Rows are points. The window is the flat piece filled in between its corners: a triangle in 3 columns, a solid with four corners in 4, and so on. A path goes straight from each point to the next, and from the last back to the first. After which points does the path pass through the window?

Window (4 x 4):
[[-7.2 -2.1  6.2  0.3]
 [ 0.5  1.8 -1.1  6.6]
 [ 3.3 -3.7 -3.1  0.1]
 [ 4.1  4.2 -1.3  3.9]]
Path:
(1): [ 1.7  4.8 -5.7 -1.6]
(2): [-7.1 -1.0 -3.5  2.3]
(3): [2.5 1.8 8.4 1.6]
(4): [  4.7 -10.0   2.6  -1.4]
(5): [-2.7 -1.3 -1.4  1.9]
(6): [-1.8  4.7 -2.8  2.2]
(7): [1.7 2.4 4.0 4.5]
(8): [-0.4 -1.3  4.0  3.5]
(9): [-2.4  3.0  1.4  2.8]
(10): [-0.8  1.5 -2.6 -2.4]
(11): [ 3.5 -4.5 -1.1  4.2]
(12): [ 5.2 -0.5  1.0  8.8]
(13): [ 0.6  3.8 -2.1  2.1]
(14): [ 2.1  1.0 -4.5 -0.1]
(15): [ 3.6 -1.0  3.8  7.3]
(16): [4.1 2.3 2.5 7.5]
Through the window after points: 2, 10, 12, 14, 16

Window (6 x 6):
[[ 2.7 -5.7  2.6 -2.7 -4.7  1.4]
 [ 3.8 14.0  7.7  0.1 -6.4 -2.9]
 [-1.5  0.1 -1.9 -3.5  4.9 -1.2]
 [ 4.6  3.0 -5.3  3.5  5.1  3.6]
 [-0.7 -1.4  5.2  2.9 -6.6  1.6]
 [ 2.7  7.4 -2.1 -0.1  6.6  6.8]]
Path:
(1): [ 3.4  4.3  8.1  4.1 -0.5  1.8]
(2): [ 1.0  2.3 -1.5  0.3 -5.5  3.1]
(3): [ 2.1  5.5 -1.5 -3.2  0.8  3.4]
(4): [3.3 1.8 1.7 2.0 4.0 0.1]
(5): [ 1.7 -1.3  6.0  1.7 -1.8  0.3]
(6): [ 0.5 -2.9 -2.2 -2.3 -7.3  3.6]
(7): [ 3.8  5.7 -3.6  0.8  0.2  1.5]
(8): [ 2.6  5.6  1.9 -0.5  5.2  2.6]
(9): [ 1.8  3.1  6.7 -1.9 -1.5 -1.9]
(10): [  1.2   1.2   0.3  -1.4 -11.5   4.4]
(11): [-1.3  2.5  1.8 -0.7 -3.4  1.3]
(12): [ 4.1 -2.4  3.7  2.2  2.3 -1.8]
(13): [ 2.7  1.3  5.5  4.2 -1.8  1.8]
(14): [ 2.1  0.7 -2.1 -4.1 -5.8  2.9]
(15): [ 1.8  2.2 -1.1  1.1 -4.5  0.5]
(16): [ 2.4 -0.6  6.4  0.6 -3.1  0.6]
Through the window after points: 5, 11

Window (6 x 6):
[[ 4.3 -0.2 -7.2  7.7 -2.5 -7.6]
 [-1.2  1.1 -3.0 -3.9 -0.5 -3.6]
 [-7.0  3.5  0.7 -0.1 -3.7 -4.0]
 [ 3.8  2.1  1.8 -2.6  6.8  6.6]
 [-2.5 -0.6 -2.7  0.6  1.2  5.5]
 [-1.7 -2.3  0.4  0.1  8.1  2.7]]
Path:
(1): [-1.7  1.3  2.1 -0.3 -3.1 -1.6]
(2): [ 5.3 -1.7  3.9 -3.5 -2.6 -4.1]
(3): [ 0.0  0.3 -5.2  0.8  4.5  1.9]
(4): [-0.5  3.9 -1.8 -1.2  2.1 -3.7]
(5): [-3.7 -4.6  3.4  2.9 -4.9  1.2]
(6): [ 0.5 -5.5 -1.7 -1.2 -1.1 -4.7]
(7): [ 0.8  7.7 -2.8 -0.2  3.6 -5.0]
(8): [ 1.1  1.7 -4.8  3.0  1.5 -3.7]
(9): [ 1.5 -4.8 -2.0  1.6 -2.3 -2.9]
(10): [ 0.9  0.0  1.4 -2.1  0.1 -1.8]
(11): [ -3.7   4.1 -10.6   3.6  -0.2  -8.5]
(12): [-10.0   4.6  -5.4   0.5   3.6   0.4]
Through the window after points: 8, 12

Window (8 x 8):
[[ 1.6 -5.6 -1.3 -1.3 -0.5  4.1 -1.6 -1.6]
 [-4.4 -5.2  2.6  0.8 -3.6  2.9  0.4 -5.0]
 [ 0.6 -9.2  0.0  4.7 -2.0 -6.2  9.4 -1.7]
 [ 0.5 -1.4 -4.4  0.8 -3.0 -7.3  3.4  0.2]
 [-3.0 -2.6  0.5  0.4 -5.2  1.0  7.2  4.9]
 [ 2.4 11.3  1.1  1.4  1.9  2.6 -2.6  2.1]
 [-4.9 -3.0 -1.3 -1.8  1.3 -2.4  8.2  3.4]
 [ 4.7  2.2  3.5 -4.7 -0.2 -0.2 -4.1 -1.6]]
Path:
(1): [-2.6 -3.5  3.6  6.2 -1.4 -0.4 -2.9  2.6]
(2): [-1.7 -1.9 -2.9 -2.3 -1.9 -0.6  8.1 -2.1]
(3): [ 0.9  1.6 -2.8 -0.1 -2.3 -4.9  5.1 -0.6]
(4): [-0.8 -4.6 -2.8  2.0 -2.3 -4.9 -0.6  1.7]
(5): [ 1.3 -4.6 -0.1 -0.9 -2.0 -5.6 -1.7  2.4]
(6): [-0.1  4.1  1.6 -1.1 -0.8  1.0  7.1 -3.3]
(7): [ 2.0 -2.4 -4.7  1.5  3.5  1.0  8.5 -7.3]
(8): [-1.6 -6.0  1.7  2.1 -6.5 -7.3  2.4  4.2]
Through the window after points: 3, 7

Window (9 x 9):
[[-2.0 -0.3  2.0  1.8  2.7 -1.8 -5.2 -2.1  6.5]
 [ 1.6 -1.5  2.7 -5.1 -3.7  0.4  6.1 -1.1  5.0]
 [ 0.4 -5.5 -1.4 -5.3 -4.7  0.7  2.8  2.1 -2.9]
 [-3.3  4.4 -1.0  6.9 -3.3 -0.5  0.7  5.7 -6.1]
 [-2.6 -1.9 -0.8  0.2  1.4 -6.4  0.7 -4.9  6.6]
 [-5.4  5.4 -1.5  6.0 -2.2  2.7 -0.8 -7.3 -0.6]
 [ 7.0 -2.3  2.7 -6.2 -0.7  2.7 10.1 -5.0 -3.6]
 [ 1.6  6.0 -3.1 -2.1  0.6 -1.0 -0.3 -8.9  5.0]
 [-6.2  1.6 -3.0  5.3  2.4  3.6  3.3  8.4 -3.7]]
Path:
(1): [-4.6 -3.5 -2.0 -8.2 -0.1 -4.4  3.4  3.7 -6.6]
(2): [-3.3 -0.4  2.2 -4.5  1.6  0.6  0.6  4.6 -3.6]
(3): [-3.6  1.2 -6.4 10.6 -1.0  3.4  4.7  2.8  1.8]
(4): [ 1.1  2.2 -0.6  5.8  0.7  1.7 -1.2 -3.1  4.8]
(5): [-7.1  0.5  1.2 -1.8 -0.3 -2.5 -1.8 -3.0  0.3]
(6): [-1.8 -3.2 -0.6 -5.2 -3.1 -0.4  1.0  0.3 -3.2]
(7): [ 5.5 -2.4 -2.4  4.0 -4.5  4.6  7.8  0.6  3.5]
(8): [ 1.7  0.5 -3.6  4.8 -0.4  0.4  0.6 -4.1 -1.8]
(9): [-4.2  4.8  0.5 -2.1  0.0 -0.5  1.1 -0.5  0.8]
(10): [-5.8  4.3  0.3 -4.9  3.7 -3.7  0.5 -4.1  3.1]
(11): [ 3.2 -2.1 -0.4  0.9 -2.9  2.5  2.8 -5.5  2.9]
(12): [ 2.8  0.5 -7.3  9.2 -0.7  4.3 -2.0  0.8 -3.1]
(13): [-8.9  4.6  4.7 -0.5 -1.9 -3.6  4.8  4.8 -2.4]
(14): [-4.4  2.8  4.7 -5.3  0.3 -0.7  4.0 -2.6 -2.9]
(15): [ 1.0  0.9 -3.4  4.9 -3.5  1.0  3.6  1.2 -0.9]
(16): [ 3.1 -0.4  0.7  1.8 -4.1  3.2  3.3 -1.4  1.1]
Through the window after points: 2, 4, 6, 12, 16

Window (11 x 11):
[[ 2.7  1.2 -5.7  1.4  1.8  5.6  0.1 -2.0  3.7  1.5 -0.2]
 [-8.4 -1.7  3.3 -6.3  9.2  0.6 -4.7 -0.3 -0.1  0.8  0.3]
 [ 5.2 -0.2  5.1  0.8 -9.1 -1.3  5.6  5.2  1.2 -7.0  1.7]
 [ 0.4 -0.7 -0.5  1.2  7.4  0.5  0.9 -0.5 -2.7  1.8 -5.1]
 [ 3.8 -4.2 -1.5  2.6  1.3  2.0 -1.6  2.2  1.5  4.2 -6.1]
 [12.6  2.7 -2.0 -3.2  3.8 -2.9  1.0  3.2  1.2  0.1  0.3]
 [ 3.3 -5.3  0.9 -2.6 -2.9 -2.1 -2.9 -0.4 -5.8 -7.5 -0.1]
 [ 5.3  2.2 -1.6  4.7  0.8 -1.6 -0.7  1.5 -1.7  9.0 -3.5]
 [ 7.2  4.0  4.0  5.3  3.9  1.6 -0.6 -0.3  3.9  1.5 -2.0]
 [-3.5  3.0  5.9 -0.5 -6.5  7.9  4.6 -4.6  8.5  5.0 -6.8]
 [-0.2 -2.7 -5.2  3.1 -3.2 -1.2 -0.8 -3.7  4.0 -3.6 -4.5]]
Path:
(1): [ 3.3  3.2  1.6 -2.9 -0.9  9.7 -3.3  3.6  3.0 -5.1 -8.4]
(2): [-1.2  6.0 -3.2  5.0  3.4 -6.5 -4.1  6.5 -2.8 -6.9 -4.5]
(3): [ 4.1 -1.8  0.2  0.0  2.5  3.4  1.6 -2.1  2.0  3.6 -2.9]
(4): [ 1.5 -3.1  0.7  2.9  1.6  0.2  1.7 -3.4 -0.7  1.1  0.1]
(5): [ 0.7  2.1  0.3  0.2  0.2  1.8 -1.8  2.3  3.0 -0.9 -6.0]
(6): [ 2.0  3.7  1.6  1.0 -2.4  2.6 -0.3  0.9 -1.3  1.5 -9.7]
(7): [ 2.0 -4.7 -1.6  1.4  0.9  1.8  0.2 -1.0  4.5  1.8 -0.6]
(8): [ 3.7 -8.2  1.4  1.4  2.2  0.6  0.8 -2.0  2.0  2.7 -0.1]
(9): [ 3.9 13.6  0.1  4.0  4.2  0.6 -1.5  2.7 -0.8  2.1 -6.4]
(10): [ 6.4  2.9  2.3  3.3  1.1  1.7 -2.1  1.3  2.6  0.0 -3.7]
(11): [ 3.4 -1.0  2.3  0.7  5.2 -2.4  8.3 -3.0  1.8  1.9  5.6]
(12): [ 0.5 -2.5  0.2  1.0  3.9 -3.6  0.0 -1.8 -0.7  2.6  2.0]
Through the window after points: 2, 6, 8, 10, 12

Window (12 x 12):
[[  2.0   5.6   5.8   0.5  -2.5   4.3  -8.7  -6.9   1.8  -6.4   0.5  -0.3]
 [ -2.1   8.1  -1.9  -5.6  -3.2   1.7   2.7   0.0  -3.7  -2.2  -5.5   5.7]
 [ -2.1   1.2   0.9  -2.2  -4.1  -5.0  -1.6   3.9   4.6   7.3  -2.6  -3.7]
 [  7.5  -3.4  -9.4  -1.3   2.6   6.7  -7.0  -8.3   1.1   0.1  -1.0   4.8]
 [  3.5   0.8   0.4   0.1   1.5   5.0   0.1  -5.1  -2.6   5.1   2.9  -2.9]
 [ -8.9   5.2  -2.7  -3.1   0.0  -4.7  -2.2   0.3  -4.0  -4.0   5.4  -4.0]
 [ -1.1   5.6   1.7  -1.1   1.6  -0.4  -3.4   6.6   1.1   4.1   0.6  -0.8]
 [  7.3   5.6  -2.3  -0.9   1.7  -2.8  -4.4  -0.1   3.8   6.1  -8.0  -1.9]
 [  1.9  -8.1   1.7   4.1   3.2  -4.7  -2.4  -1.7 -11.5  -2.7   1.3   1.0]
 [ -5.5   4.8   1.5  -0.8  -0.8  -3.4  -3.2   2.3  -1.8   9.3  -7.8  -0.5]
 [ -0.5   6.2  -6.3   2.7   0.1  -0.1  -0.5  -1.2   5.6   2.8  -1.9   2.2]
 [  0.3  -7.5   2.2   0.9   8.8  -1.4  -3.4  -4.6   1.0  -0.6   3.2  -3.9]]
Path:
(1): [-2.4  1.8 -1.7  0.1  2.9  3.5  0.8 -1.2  1.8 -1.6 -6.4 -4.7]
(2): [ 4.5  1.5 -0.7 -0.1  0.5 -2.7 -4.9 -1.1  2.4  6.3 -1.2  2.1]
(3): [ 4.8  4.6 -1.3 -1.9 -0.1 -2.0 -3.5 -6.2  3.9  4.1  3.9  5.0]
(4): [-4.1 -0.2 -1.3  1.0  0.9  2.0 -0.6  1.8 -5.4 -1.2 -3.3 -2.4]
(5): [-0.9 -0.4 -0.8 -0.8  2.2  0.3 -1.7  0.3 -1.4 -0.1 -2.4 -1.8]
(6): [ 2.2  7.2  2.1 -2.5 -0.8 -1.4 -0.7 -5.6 -2.2  1.9  3.7  6.6]
(7): [ 1.2 -2.4  3.0 -0.8  1.2 -3.2 -3.6 -3.2 -1.2  5.0 -0.4  2.1]
(8): [-1.9  0.4 -2.2  2.6  1.7 -1.8 -1.6  1.9 -6.8 -2.3 -2.0 -3.5]
(9): [-2.9  0.1  0.9  4.9 -1.9  1.8 -5.3  0.5  3.4 -0.3 -7.1 -5.3]
(10): [ 1.7  5.2 -1.6 -6.2  3.5 -5.8 -0.4  0.9 -3.6  3.6  4.6  6.3]
(11): [-1.5  1.4  2.7 -3.4  2.3 -2.8 -4.7 -2.9 -0.8  4.4  0.3  4.3]
(12): [  2.2  -1.0  -5.4   4.5  -0.3  -0.9   0.7   2.5  -2.7  -3.8  -1.3 -10.4]
Through the window after points: 5, 7, 11

Window (12 x 12):
[[ 4.8 -2.8  6.9 -3.7 -2.1 -4.7 10.1  4.6  8.4 -4.1 -3.7 -0.1]
 [-9.4 -0.1 -9.7 -6.9  1.6 -2.2 -5.3  2.9 -3.5  4.9  3.8 -1.0]
 [-4.3  4.3  3.3  3.8  1.7 -3.7  2.0 -6.2 -4.9  3.6  4.9 -2.8]
 [ 4.0  3.6 -5.5  6.1  2.2  1.3 -0.4 -5.6 -1.8 -2.2 -2.7 -1.6]
 [ 3.7 -4.9  6.7 -4.8 -2.5 -2.0  7.6 -4.9  6.8  2.3  4.8 -4.2]
 [ 3.8 -0.1  1.7 -5.2 -3.5 -1.2  3.5  1.4 -3.7  2.8 -0.1 -2.7]
 [ 3.0  3.9  0.0 -1.6 -0.3 -1.3 -1.2 -2.6 -0.1  2.8  0.6  4.8]
 [-5.3  6.9 -0.7 -2.3 -3.3  5.0  2.3 -6.7  0.5 -4.0 -4.2  1.6]
 [-1.4  5.7  0.7 -6.3 -8.6 -8.5  3.2 -5.1 -0.4 -4.4 -3.4 -0.7]
 [-5.6  6.5 -2.8 -0.1 -1.2  5.5 -4.4 -3.5  5.3  4.9 -4.3 -4.0]
 [ 5.7  4.3 -0.1 -0.3  0.1  4.6 -0.4  4.2  5.1  0.7  6.8 -1.9]
 [ 4.3 -5.2  1.4  5.8 -5.7 -1.9  2.6  3.4  1.7 -3.8 -0.7  2.4]]
Path:
(1): [-3.4  1.1  2.1  1.4 -1.3 -0.5 12.1 -3.1  6.6  7.9  5.5 -2.7]
(2): [ 5.5 -3.5  4.7 -5.6 -2.9 -1.8  0.4 -3.9  2.1 -3.1  0.6 -2.4]
(3): [-4.7  2.4  3.1 -7.8  4.0  0.7 -0.4 -5.5 -1.1 -1.8  1.6 -5.0]
(4): [-0.4  2.2 -2.1  2.6 -5.3 -3.0  3.1 -1.1  0.1  3.2  0.8  1.4]
(5): [ 2.1  0.3 -6.0 -1.1 -5.8 -0.9  5.6  2.3  1.2  3.8 -0.2 -1.5]
(6): [-0.9  3.6  7.8  1.8  2.4 -0.2 -3.6 -3.1  0.2 -6.3 -1.4  1.6]
(7): [ 0.8 -6.5  2.2 -0.4 -0.3  1.9 -5.3 -2.3 -3.1 -5.0  1.9 -6.6]
(8): [-1.5  7.5 -5.6 -2.1 -0.4 -3.8  5.9  0.5  3.2  4.5 -2.1  3.4]
(9): [ 0.9  3.9 -1.5 -2.0 -2.7 -2.1  2.3 -0.4  1.6  2.3  1.0  0.8]
(10): [ 1.6 -0.5  1.8 -2.7 -2.9  1.7 -0.6 -1.9  2.3 -6.0 -2.7 -0.6]
(11): [ 2.9  0.0  4.6 -2.6 -1.3 -2.5  0.3 -2.3 -1.5 -6.7 -0.1  2.2]
(12): [-0.7  3.1 -8.2  0.9 -2.3  0.1  4.6 -1.2  2.4  8.1  1.2 -3.9]
(13): [ 0.4  6.6 -5.9  3.4 -4.0  1.9  3.9 -1.2  1.2  3.9 -3.1  0.1]
(14): [-3.0  1.7  1.2 -3.9 -0.6  1.6 -2.5 -2.2  1.7  0.8 -0.5 -2.7]
(15): [-0.7  0.4  1.8 -4.6 -0.7 -1.1 -0.3 -1.1 -0.2  1.0  0.1 -2.1]
(16): [ 0.9  3.2 -5.7  0.3 -3.6 -2.6  4.7  0.5 -4.6  5.0  3.4  0.6]
Through the window after points: 1, 3, 7, 13, 15
